Every row gives one point. The window is the flat piece filled in between its corners: a triangle in 3 columns, a solid with four corners in 4, and so on. A path goes straight from each point to the next, and from the last back to the first. List the points from which the path goes on through the window.
In the rows, 128 means zero.

Window (3 x 3):
[[129 174 148]
 [ 98 147 160]
 [165 125  63]]
Path:
(1): [167 127 143]
(2): [179 127 117]
(3): [142 169  82]
(4): [111 141 104]
(5): [156 134 127]
(6): [172 125 109]
(7): [118 164  81]
(8): [144 162  43]
(9): [164 109  99]
(10): [196 113 100]
(11): [136 141  53]
(12): [129 163  72]
(13): [166 119  84]
(14): [164 119  87]
(15): [137 167  42]
(16): [125 149  95]
Through the window after points: 4, 6, 8, 10, 12, 14, 16

Window (4 x 4):
[[128 136 118 166]
 [153 111 128  57]
 [161 157 109   9]
 [ 87 133 138 148]]
Path:
(1): [ 98 116 117 139]
(2): [127 136  86  81]
(3): [137 124 175 106]
(4): [109 134 152 133]
(5): [117 125  63 117]
(6): [160 155  37  90]
(7): [159 137 150  76]
(8): [104 169 168 144]
Through the window after points: 2, 4, 8

Window:
[[211 155 171 106  86 165]
 [120 180  88 144 130 163]
 [120 193 127 169 113  90]
 [124  91 169  50 137  45]
 [118  89 139 116 183 144]
 [ 70 161 138 124 173 128]]
Path:
(1): [ 87 125 143 112 142 112]
(2): [ 73 152 142 123  77 146]
(3): [134 197 122 156 137  94]
(4): [174 150 138 140 149 165]
(5): [138 127 156 124 109 188]
(6): [112 168 133 158 111 132]
(7): [177 212 106 157 167 115]
(8): [129 192 134  99 186 112]
Through the window after points: 8

Window, 8 rows:
[[126  71 110 151  93 206 170 145]
 [ 86 105 151 154  88  86 114 109]
 [162 121 128 121  71 173 194 122]
 [106 107 204 150  91  56  53 164]
 [ 74 119 111 141  89  97 114 218]
 [137 140  72  42 104  72  34 173]
 [ 70 139 174 134 109 119  91 155]
 [149 115 137 145 138 127 153 125]]
Path:
(1): [137 123 127 136 100 138 109 133]
(2): [138 119 108 193  76 158 139 130]
(3): [120  70 151  73 153 153 166 155]
(4): [104  70 151 106 126 120 144 137]
(5): [124 148 128 198  62 167 100 160]
(6): [113 126 150 160  92 117 105 117]
(7): [ 93  66 132 110 127  64 166 143]
(8): [121  92 138 108 103 150 164 146]
(9): [134 145 120 163  59 118 129 127]
(10): [111 130 147 223  68 126  84 166]
(11): [ 94  95 156 141  96 129 166 162]
(12): [118  95 161  62 112 108 158 130]
Through the window after points: 2, 4, 6, 8

Window, 9 rows:
[[164 174  82 100 206 242  51 136 144]
 [145  89  83 118  86 184 158 122  88]
 [175 136  89 166 139 102 130 159 148]
 [184 164 143 120 127 115 124 158 121]
 [143 134 147 185  67 121 149 191 134]
 [100 176 153  73 108 138  18 112 207]
 [103 155 144 155  90 132 144  74 117]
 [188  62 141 116  94 203 157 114 177]
 [ 76  94 174 134  83 106 179 155 142]]
Path:
(1): [118 179 136  80 104 182 148 117 170]
(2): [111 138 120 119  93 163 156 139 148]
(3): [174  56 145 158 119 127 111 151  85]
(4): [145  35 169 179 123 158 117 156 116]
(5): [156 160  93 103  73 157 160 149 149]
(6): [116 193  92 110 148 160 133 165 196]
(7): [159 133 132 136 126 137  54 120  93]
(8): [144 111 152 144 140 102  88 144 128]
(9): [169 184  82 122 100 150 154 148 173]
(10): [147 158 104  82  78 158 127 152 153]
(11): [134 117 152 158 143 133  97 100 114]
(12): [171  88 131 167 114 151 137 147  85]
(13): [134 162  92 118 118 168 177 141 152]
(14): [138 151  87 139  63 143 198 146 204]
(15): [149 107 154 138 116 129 101 122 126]
(16): [185  51 141 147 105 149 106 136 152]
Through the window after points: 2, 8, 10, 16
